Each row is a point. Each copy is the shape, with its points in the same order, stretched, turned, moved and blurred by noise. Say if it was mirrored as well.

Shape (9 x 3):
[[   1  -12   36]
 [ -17   16   21]
 [  17   15   -5]
 [-121   20    4]
 [   7    5   -4]
 [ -12  -25   25]
 [   9   21   21]
 [  18  -65    5]
 [  30   10  -11]]
Copy 1 (9 x 3):
[[-15   5 -21]
 [ 21  26   1]
 [ 33 -22  -9]
 [ 55 103  95]
 [ 23 -21  -4]
 [-20   0   6]
 [ 27  -4 -22]
 [-47 -49  -7]
 [ 32 -30 -18]]
Copy 1 is: mirrored
Copy 2, 9 rows:
[[-74 -21 -10]
 [-34 -11  27]
 [-10   7  -4]
 [ 19 -90 108]
 [ -7   5   0]
 [-56 -39 -11]
 [-36  17   5]
 [-44 -65 -69]
 [ -3  22 -27]]
Copy 2 is: mirrored

Shape, 12 rows:
[[-86  46  57  19  -6  -7]
 [ 62  26  23  16   9  53]
 [  8  13   4  34 -68 -35]
 [ 23 -47  -1  44 -17  19]
 [  2  52  33  -6  24 -22]
 [-30  17  36  10 -33  28]
 [ 15   8 -56  17  30   5]
 [ -9 -25  -5 -72   3  25]
 [-69 -39  -5  -4  38 -32]
 [-14   4  36 -41  57 -14]
 [ 36  11  14  -4  37  -3]
 [-78  -5  64 -42 -26 113]]
Copy 1 (12 x 6):
[[ 23  33  24  66  82 -81]
 [ -8  37  32  -6  28  49]
 [ -2  -3  49   5 -51 -42]
 [-14  56  -7 -52 -21   0]
 [  8  -5  42  61  55  13]
 [ 24  35  38  -6  35 -34]
 [ 40  22 -16 -16 -36  43]
 [ 47 -19  28 -79  62  50]
 [ 32 -13 -33 -27  58 -25]
 [ 10 -31  12   7 108  27]
 [ -6 -10  17   7  43  41]
 [ 65  68  40 -61 121 -29]]
Copy 1 is: only turned
Copy 2 (12 x 6):
[[-51 -22  13   2  43  27]
 [ 19 -35 -13  28 -32  16]
 [-22  36  -7 -16 -24  21]
 [  1  -9 -40 -43 -41  12]
 [-27 -26  28  27   1  -7]
 [-11 -13  -3 -17  12  36]
 [ 12  -3 -30   7   0 -38]
 [ 39 -25  25 -36   9  -9]
 [-18 -29   6 -54  23 -33]
 [ -1 -52  41  -7  17 -20]
 [  8 -33  10   8 -19 -17]
 [ 24 -50   7 -33  58  73]]
Copy 2 is: only turned

Shape (14 x 8):
[[ 21  24   0  33  20  56  28  -9]
 [-11  37  31 -54 -70  31  19 -10]
 [-46 -58 -24 -68  23 -17 -25  46]
 [ -2  30  66  13 -74  10 -46  48]
 [ -5  16  -1  15  25 -48   7  21]
 [-27  -5 -23  22  41 -66 -78  -9]
 [ 11  11 -28  24 -20  31 -35 -15]
 [  0 -21 -31 -17  39 -44   7  33]
 [ 16  -4   1  19 -18  24 -27  22]
 [ 37  41  35 -25 -45  -1   8  20]
 [ 40  -9   2  25  -5  -9  14 -16]
 [  4   7 -94   3  72   4 -71  14]
 [ 35   8  37 -20   3  38 -22  -4]
 [-13   7  71  28  34 -31   8  65]]
Copy 1:
[[ -18   46  -36   43   19  -34  -15   30]
 [ -25    3   33   68   55   -9   67  -46]
 [  25   28   41 -102   11   89   23   -9]
 [  78  -58    7   39   30  -11   12  -40]
 [   8  -15  -17  -52   34    3  -43  -24]
 [  59  -30   19 -118  -48  -26  -27   -6]
 [  10    2   28   27  -15  -32   -4   33]
 [ -13   -3   -3  -81   30   55  -32    8]
 [  26  -11    2   14    3    6   -8   22]
 [ -13  -49  -14   40   67    0   25  -15]
 [ -36  -30  -33   11    4   15  -25    9]
 [  32   35   37  -96  -18  -30  -21   96]
 [   4  -10  -37    8    4   -6   50   18]
 [  63  -16  -73  -60   40   22  -45  -51]]
Copy 1 is: only turned
Copy 2:
[[ 22  12  77  16   3   9  22  14]
 [ 39  43  -2 -22 -28 -94  85  -7]
 [-30 -11 -48 -77  -4 -22 -32  70]
 [ 69  13 -71 -47   8  -8  79 -21]
 [ 44  -4 -31   1  22  -9 -55  26]
 [-16  -7 -77  20  71  17 -66  14]
 [-12  -7   6  19  14  12  38   3]
 [  0 -40 -11 -16  19  -9 -62  56]
 [ 14 -12   4 -23   7  30  42  14]
 [ 52  -7 -19 -19   9 -38  63  -1]
 [  4 -37  24   7  -6  11 -15 -23]
 [-58 -45   4  32  87  36  -4  81]
 [ -6   3  25 -39  33  -5  51 -24]
 [ 79  28 -33 -49  34  26 -40  13]]
Copy 2 is: only turned

Shape, 17 rows:
[[-12  39   4 -11   3  14 -40  33  13  47  -3]
 [-30  -8 -18 -10 -22  27 -49  21 -38  10  -7]
 [-15  50  32 -39 -27 -34 -27  36 -24  42 -25]
 [ 16  53  23  24  37 -32  13  10  47   8 -36]
 [ -1  68  -5  33   5 -49  17   2  36 -19  27]
 [  1  72  32  -8  59 -35 -15  36   4  44 -13]
 [  7 -31 -23  17 -24   5  44 -32   3  10  43]
 [ 52  19  -4  28   9  25  32  -1  -1 -51  30]
 [ 30  34  41   2  30 -49 -11  -6  26 -17 -16]
 [-37   5 -21  27 -58  43 -36  22 -70  38 -34]
 [-45   6 -27 -32 -39  31   0  23 -14  13 -30]
 [ 70  29  -8  46  14  -8  51 -39  10 -15  20]
 [ 26  64 -16 -29  18 -27  -1  11  -1  12  -7]
 [  9  51  10  14  59 -49  33  19   5   1 -24]
 [-21  -1  -6  18 -18  49  31 -53 -39 -26  41]
 [ 29 -23  -7  51 -11  11  67   5 -14 -40  58]
 [-44 -20 -56   5 -24  -3 -33   5 -44  21  -2]]
Copy 1 (17 x 11):
[[  45   -7   14   37   43   34   18  -49   72  -11   36]
 [  45  -86   22   78   23    9   19  -22   25   37   43]
 [  -5  -64   37   70   91   36  -11  -44   28  -51   61]
 [  21   53  -49  -33   24   34    1  -19    0  -51   -5]
 [   1   63  -44   41    7   -3  -36   36   27  -28  -42]
 [   8   39  -14   20   65   28   35  -36   60  -63   35]
 [ -40   31   43    7  -30  -11   -9   29  -12   23  -22]
 [ -52    6  -93   23  -69  -10   11   14   10  -13  -41]
 [ -10   19  -65  -10   -1   18   -6   -5  -19  -53   42]
 [  49 -104   62  105   47  -13   18  -63  -20   30    0]
 [  44  -88   34   33   56   32   -8  -21   38   26   16]
 [ -85   77  -69   -2  -44   -7   -2    2  -33  -19  -47]
 [ -38   11  -43   31   54   57    0  -20   45  -17   26]
 [ -15   40  -41  -10   40   24   22   12    6  -51  -13]
 [ -10  -30    5   37  -44  -89   -4    2    2   27  -22]
 [ -70   16  -20   40  -77  -32    6   60  -12  -17  -72]
 [  39  -56   63   81   45   12   15   13    5   70   20]]
Copy 1 is: only turned
Copy 2, 17 rows:
[[  41  -11  -31  -53  -46   53  -26  -31   14  -42  -13]
 [  24  -44  -18  -34   35   21    5  -71   20   -6  -15]
 [ -22   16  -47  -76  -20   64   12    2   -2  -16  -33]
 [ -16   -4  -34  -37 -103   17  -53   50  -15  -27    9]
 [  -7   10   17  -49  -76    5  -64   -8  -35   12   54]
 [   9   32  -64  -70  -97   49  -23   22   16   11    0]
 [  21   36   31   29   18  -55  -14  -39  -41  -47    1]
 [  19   -3   -6   36    7   -7  -13   -4  -74    1   69]
 [ -38   -1   -8  -14  -34   44  -30   60   -1   13   17]
 [  13  -49  -38  -47   14   11  -14 -110  -25  -38  -64]
 [   4  -29  -30  -39   12  -14   24  -58    3  -52  -11]
 [  -9   38   -3   39  -29  -29  -68   15  -80  -33   45]
 [  -9   19  -42  -41  -27    8  -35   24  -11  -19   45]
 [ -24   23  -50  -44  -90  -29  -25   47  -15   20   22]
 [  -5   28   26   41   35  -18    0 -113  -29   -1   30]
 [  31   22   17   33   13  -62   13  -19  -93   15   40]
 [  17  -37    1  -49   28  -41  -23  -84   24   -1  -23]]
Copy 2 is: only turned

Shape (17 x 12):
[[-12 -19  56 -61 -13  57  51 -20  50  50  17 -55]
 [-32   7  41 -18  16  62  53 -30  21   4  27 -16]
 [-31 -15  21  -2  38 -74  -6   4 -33  29  41  -2]
 [-34   7   2 -48  13  25  67   2  51 -10  57 -37]
 [ 81  62   9  13  35  52 -28  57 -48 -15 -38 -10]
 [-28 -34  29 -45  30  62  66 -30  29   3  -3 -83]
 [-15 -15 -23 -21  -1 -29 -64   3  -1  -1  55  21]
 [ 23  -5 -19 -28 -15 -35 -55 -12 -40   3  28  13]
 [ 18   2  11  44  20  32  -6  74   9  19 -27 -29]
 [-19  21  76 -62 -13  34  76  -8  68  -1   0 -47]
 [-65 -11  15  -9  -8 -17 -35   6 -25 -32   8  28]
 [  7  40  -6  20 -23  52   9  50 -38  26 -22 -40]
 [-15  40 -11  23   8 -29 -85 -35  -5   8  26  -1]
 [ 54   1  20  33   6  44 -12  23  -1  -7 -11   8]
 [ 39  21  34  42 -18  32  -1  28 -40 -14  37 -11]
 [ 50  18  23  41 -27   9   1  25 -15 -60  -5 -49]
 [ -7   5 -31  17  -9 -32   7 -20 -10   6  -5  34]]
Copy 1, 17 rows:
[[-43  32  33  16 -62  43 -23  -4  -7  43  30 -33]
 [-25  32  39  33 -10  45 -49 -13   3  17 -18 -31]
 [ 31  12  80   4   8 -42  17 -15   9 -18 -35  32]
 [-19  13  43  74 -30 -14 -53 -16  18  11   3 -39]
 [ -2 -54 -26 -56 -25  12 -15 -66   5  -2 -84  23]
 [-30  48  19  56 -38  24 -29 -11 -40  65   6 -81]
 [ 18   6  12  49  11 -14 -33 -20 -21  -6  -9  83]
 [  0  13   1  32 -20  -8  12  -7 -44 -16 -42  79]
 [ 21 -66 -22 -43  10   0   4  -3  24  40 -21   1]
 [-54  24  29  16 -24  22  -8 -18  41  23  25 -65]
 [  4  -3  10  19  73  -7 -30  11 -22 -15 -13  29]
 [ -8 -23 -39 -50 -33 -10 -33  19  -3  30 -45 -24]
 [ 29  38 -25 -12  12 -28 -30 -52  13   8 -22  64]
 [ -2 -47  -6 -10  -4  48  15  -7   2  14 -52  48]
 [-31 -38  16 -15   6  16   7  11   7  20 -81  54]
 [-43 -35 -29  -1  19 -10  53  14   4  48 -66  21]
 [ 35   9   4  27  -6  -3  20  33   7 -15 -47  15]]
Copy 1 is: only turned
Copy 2:
[[-46 -44  28  -3 -85 -58  51  17  13  -4  17 -21]
 [-33 -10  55 -13 -34 -34  23   3  -5  28  19  16]
 [-42  80 -32 -16 -31  35 -11  -6 -14 -10  31  82]
 [-18  -1  62  32 -75   3  43   9  28  37  16   7]
 [ 18 -51  28 -50  23  81 -52  31 -36 -85  42  11]
 [-27 -77  20  20 -91 -28  44   5  -6  44  31  26]
 [  6  85   1 -27 -51  42 -19 -48  -8 -20 -55  29]
 [  6  53 -40 -49 -10  60 -16 -34  -3 -53 -50  28]
 [ 20 -16  20  11 -38   9 -34  -8 -43 -32  83  12]
 [-73 -46  32  24 -68 -36  17  46  58  36  16 -38]
 [-50  72  -7 -22 -25  20 -41 -73  -6  26 -28  18]
 [ 15 -18   4 -40  -4  31   8 -25 -55 -43  75 -18]
 [ 13 108 -35 -73 -35  53 -38   4 -41   1 -48  27]
 [ 33 -21  27  -8  14   8 -42 -10  -8 -48  24  19]
 [ 31   1  17 -60  34  34 -36 -40  18 -40  43  34]
 [ 44 -30 -26 -17  13  54 -58 -23  50   8  32  21]
 [ 15  65 -22  23  19  18   9 -11 -25  -3   1  17]]
Copy 2 is: only turned
Copy 3:
[[  73    6   19  -49  -19   -2  -98  -77  -29   67  -28   17]
 [  64   -4  -10  -42  -51    1  -53  -57    1   46  -40    5]
 [ -46   -4   25   -6  -27  -18  -22  -18  -20   26   69  -94]
 [  77   31  -10 -109  -38   13  -34    0    8   34  -36  -40]
 [  84    0    7   58   -4  114  -52  -23   17   44  -72  -11]
 [  66  -34  -29  -73  -41   -4 -119  -50  -27   60  -67  -19]
 [ -30   16   29  -35  -27   32  -25    1   11  -19   68  -44]
 [ -37  -10   15  -10   -1   53  -38  -28   15   24   54  -18]
 [  33   30   38   46  -24   36  -43   35  -47   11  -68  -18]
 [ 119   23  -16  -48   -7   -4  -73  -33    3   78  -15   34]
 [ -17  -26  -25  -14  -12   -7  -12    4  -19  -11   57   -8]
 [  24   18  -18   24   -3   67  -32  -16  -68   27 -100    0]
 [ -58   41    3   37  -52   35  -49  -23   19  -18   70  -37]
 [  39    3   37   43  -33   51  -45    2    8   44  -46   38]
 [  26   -9   12   30  -59   66  -16    2  -35   73  -52   15]
 [  28  -18  -24   29  -45   67  -48   59  -24   91  -52   37]
 [ -49   28    1    7   -1    2   -2    6   30    7   11   16]]
Copy 3 is: only turned

Shape (18 x 12):
[[-20  21  -2   1  -6 -13   1   6  25  -9  40  -6]
 [-18 -20 -27 -35  26 -13 -25 -12  25 -21  11 -56]
 [-19 -26  12  13  50   2  21  34 -44 -18 -26 -25]
 [ 17  50 -39  27  33 -25  -6   6 -19 -28 -74   0]
 [-51  29  39 -33  21 -15   0 -10   5  13  10 -11]
 [-28  13 -24 -27  24  68  -4 -35 -33   2  27 -33]
 [ 32  -9  64 -50 -32 -60  28   5  21  31  10  -7]
 [-15  37 -17 -23  71 -14 -20 -18 -39  21  35  23]
 [-14  19  17   2  28  10  -3   5 -10  54   2 -43]
 [ 54 -37  58  46  23  30  19 -25  32  67   9  54]
 [ 15 -16  75   4 -11 -18  37 -11  71  39   4  72]
 [ -2 -18  29  53  18   0 -20  50 -25  12 -36   9]
 [ 49 -64  -3  -7 -49   2 -13  31  56  -4   0  54]
 [  6 -26  45  87  31 -49 -32 -18 -14 -13 -29  21]
 [-24   7 -57  -6   2  -1   8  -2  -3  20  56 -24]
 [ 54 -13  21  25   9 -27  28  16  63 -25  30  33]
 [ 20 -45  69   2 -50  -1  53 -21   3  43  16  34]
 [ -4  37   0 -31   9  39 -27   1 -31  -9  49 -44]]
Copy 1 (18 x 12):
[[  2 -12  11  -2 -31  27   4  -2   6  33 -15  -8]
 [-13 -28  78   5 -45   2  19  17  -6  14  14 -21]
 [-20   4  37 -39  10  11  36   3 -43 -28 -19 -18]
 [ 19 -28 -22 -88  -5 -43   4 -26 -30 -49   5  33]
 [ -2   6  47  21 -56  14 -25  15 -17  -8 -28 -60]
 [ 32  46  31  -1 -13  12  36  73  37   1 -34 -31]
 [-54 -32  -2  56 -20 -11 -29 -23 -46  17   6 -75]
 [ 28   4   4 -40 -14  10 -14  55 -48  11 -26 -20]
 [  5   8  51 -10   6  -7  -7  -8 -17   8 -12 -66]
 [-28  30 -12  39  38 -43 -31   3 -32  38 -88  17]
 [-50  14 -17  71 -29 -21 -62 -20 -31  29 -64  10]
 [-20 -14  36 -25  43  10  -5 -33 -32 -23 -31  -2]
 [-77 -29  -1  34  20   9 -21  -6  11  31  -9  48]
 [  4 -49  26  13  31 -11   0 -37 -86 -17 -54  37]
 [ 30  17  21 -24   2  31  15   5   3  47  22  -7]
 [-45 -32 -42 -11 -17 -16   8 -16 -27  55 -50  48]
 [-32  31 -20  85  23  -5  -9   0 -23  21 -39 -28]
 [ 13  -9  19 -15 -15  20  41  58  39  18 -35 -55]]
Copy 1 is: mirrored
Copy 2, 18 rows:
[[ 29 -11   1 -10 -13 -18 -25  16 -29  12  21  -6]
 [ 22   1 -55 -13 -10 -35   4  21 -18  33  -1   4]
 [-46  13   0 -75  23 -56  55  27 -16  30   2   6]
 [-40   7   5  26  13 -48  62 -29 -35  70  26 -36]
 [-12   3   1   3  -4 -43 -33  22  -6  13   6   6]
 [-12   7 -45 -33 -27 -24 -17 -29 -29 -35  -6  40]
 [ 38  22  16   6   0   9 -34  33  43  17   7 -45]
 [-53 -28 -40 -14  26  -4 -32 -50   0  26  28  27]
 [-33 -12 -17 -28 -35 -34 -10  30 -14  -4   9 -15]
 [-11 -44  41 -23 -31  75   2  49  -5 -75 -37  18]
 [ 24 -16  66  19  -2  53 -26  70  -8 -38 -25   0]
 [-50 -33  19 -52  18 -35  62  49  -5 -12  29  -9]
 [ 48 -13  -5  -7  35  52  21  52   2 -55  10  -8]
 [-15 -64  42 -19   8 -23  68  22  13  20   3  -7]
 [ 11 -17 -35 -33  -4 -12 -35 -11 -38   5  11 -18]
 [ 47 -10  29 -11 -11  46   6  40 -27  21  10  -1]
 [ 34   1  53 -27  -3  35 -19  36  26 -64 -33 -18]
 [  6   5 -50 -36 -30 -29 -31 -20  -2 -13  46  27]]
Copy 2 is: only turned
Copy 3:
[[ 13  20  -2  20  13 -32 -17  17  31  30  32  45]
 [  0  81  40  -1 -11  39 -26  37  59  -5  25  44]
 [-53  53  23 -68 -21  32   9 -12 -28   4  -6  33]
 [-59  29 -10 -14 -76  66 -25 -30  14  87  -4   7]
 [ 36  26   6 -29  32  16 -22 -12  28  31  -8  90]
 [ -3  10   3 -25  26  41  45  42  60  -9   2 -20]
 [ 32 -15  11  60  25   8  -7 -30 -21 -29  -1 115]
 [ 59   0 -53 -50  -6  74 -39  43  38   8   5  15]
 [ 22  34  31  -4  36  27  19   1 -29  31 -13  12]
 [  8 -85  77  28 -18 -45 -19  32 -97   0 -28   0]
 [ 24 -60  45  27  -7 -75 -31  14 -39  15 -35 102]
 [-39  39   7 -27 -38 -38 -21 -49 -71  23 -19  -9]
 [-12  -8   7  88 -80 -89 -13  17  -6 -52 -22  22]
 [-31  -7  55 -65 -53 -18 -96 -73 -53  47  64  -9]
 [ 48  34 -25  22  11   8  33  59  25  12  41   9]
 [-23 -15  41  50 -20 -49 -61  54 -19   8  18  66]
 [ 16 -84  32  41   3 -47  43 -20 -58 -45  15  60]
 [  5  25 -29  18  60  36  -5  18  63 -18  13 -18]]
Copy 3 is: mirrored
Copy 4 (18 x 12):
[[ -7  12  23  -2 -28   3  11 -25   4  26   8 -25]
 [-14  -7  36  28  15  -1  58 -25  29  61  12   6]
 [ 44  41  16  16  14  41  28  40  18   2  47  21]
 [ 79  -7 -24  83   2 116  27 -24   6  17   3  19]
 [ 28  20  83  -5 -27 -36  12   8 -18  36  15  16]
 [ -9 -35  25  25 -12 -57  63  40 -29  38  12  13]
 [ 24 -23  71 -54 -10 -46 -54 -20  54  42  12  13]
 [ 16  -5  54  56   1  -4  19  45 -79  27  11   0]
 [ 12  -1  41 -39 -14  -4  31  32 -19  39   0  59]
 [-21  18  30 -33  -4   1 -40  87  14 -30 -56 -30]
 [ 11  31  51 -36 -21 -34 -63  23  27 -15 -50 -34]
 [ 16  60 -12 -21 -21  64  -7  34  11 -33  22  40]
 [-22  23 -38   3  15  -7 -67 -39  56 -10 -42 -19]
 [ -2  38  44  14   5 121  11  31  43 -54  29 -24]
 [-17 -34  13  -1  27 -10  43 -14 -31  36  11  -9]
 [-25  32  -7   6 -10  46 -30 -10  48  10 -22 -82]
 [  6 -27  46 -65   1 -58 -42  32  51 -31  -1 -23]
 [-40 -19  14   4 -53 -32  40  12  -8  57  28  23]]
Copy 4 is: only turned

Shape, 16 rows:
[[  0 -28 -28  10  44   0  49 -37 -40 -15   4 -36]
 [-23 -22  -7  22 -42 -17 -10 -31  40  20 -25 -38]
 [ -3  13  55   0 -31  25 -61  14  62  79  21  44]
 [-34  35   1 -21  -2  44  19  39  48  52  -4  51]
 [  5 -11 -20  25   3  -8 -26  39 -35 -33 -23 -29]
 [ -1 -71 -41 -18  -5 -16  45  11 -32 -43  11  -6]
 [ 24   0  -5 -30   5   3 -11  27 -19  -8  22  20]
 [ 47 -20 -46  37  42 -31  21  20   1 -64  25 -31]
 [-38  24 -31  29 -52 -24 -24 -40  -4  24  32   9]
 [ -6 -34  15  29  41 -10   5  33 -46 -23  -5 -22]
 [  0  20   1  37 -65   6 -23 -30  21  49 -39  70]
 [-54  63  27 -49 -10  11 -28  44  57  27  -2  93]
 [ 12   0  58  28 -19 -26  27  -8   9 -22  10 -23]
 [-21 -20  16 -27  56 -17  -5  -1  32  -2  -4  46]
 [-24   7 -18  29 -64  52 -36 -59  14 -23   0  10]
 [ 51  54 -12 -48  -1 -11 -45  31 -18 -19 -21  -6]]
Copy 1, 16 rows:
[[  23    3   23  -58   63  -79  -28   22    2  -46  -17   71]
 [ -47  -13   22  -26  -30    1    0  -40    1   -7  -11   54]
 [   9    1   18   84  -81  106   -8  -39    9   61  -29  -32]
 [ -20  -36    8   14   14   83    9  -25  -23   24  -29  -41]
 [   1   44  -35  -62   22   -3  -60   16  -35  -16   19  -27]
 [   4  -18    7  -53   36  -66   10   51  -67   -8   18   60]
 [  35   11  -23   -4   10   -8  -20   35  -24   33   13  -33]
 [  46   54  -11  -30   64 -117  -29  -13  -44   -2   18    2]
 [ -55  -23   88   19   -9   19  -17   -2  -15   24   23   30]
 [  22   53  -38  -56   27  -15  -75   28  -27  -15  -17   27]
 [ -72  -43   33   76  -24   53  -36  -44   10    7   38  -16]
 [ -68  -29    3   45  -42   98   20    5  -14   57  -49 -115]
 [ -39   37  -30   20    1  -11  -36  -31   27   43    5   63]
 [  -1   -4  -20    5  -36  -39    9   20  -13    8  -79  -29]
 [ -87  -11   65   35   -8   35   28   -3   13  -49   56   13]
 [  30   30  -64  -38   13  -20  -42   11   31   37   39 -108]]
Copy 1 is: only turned
Copy 2:
[[-40 -29  10 -50 -28 -19  22  29 -43  74  -9  28]
 [ 35 -56  21  14 -13  -1 -11 -47  21  36   3  21]
 [ 33 -15 -10  42  18  -8 -98  44  63 -49 -12 -78]
 [ -4   5 -50  57  38 -74 -54  51  10 -17  -4 -10]
 [  6  30  45 -20  31 -47  44 -33  16  47  18  15]
 [-18 -47  82  16 -21 -18  57 -14 -61  26  22  45]
 [-18  26  26   9   1 -29  14  25  -8 -26   7 -32]
 [-12  10  27  -7  23   3  20 -44 -75  59  60  36]
 [ 75  14 -14  50 -49  -2  12  19 -15  22 -21  -5]
 [-14  -6  46 -67  15 -60   8  -6 -28  46  11  -9]
 [ 56 -13 -37  46  -6  21 -10  50  80  13  37 -22]
 [  6  45 -18  66   4 -98 -46  48  29 -71  31 -50]
 [ 42 -19  17 -85  -3  17 -42 -23 -13  -4  10  13]
 [-51 -25  23   7 -11 -74 -34  33 -19   4  65 -53]
 [ 32   4  40  39 -32  23 -19  43  65  56  -5  62]
 [-39  77 -10  -8   6 -19  43 -17  57 -29  16 -21]]
Copy 2 is: mirrored
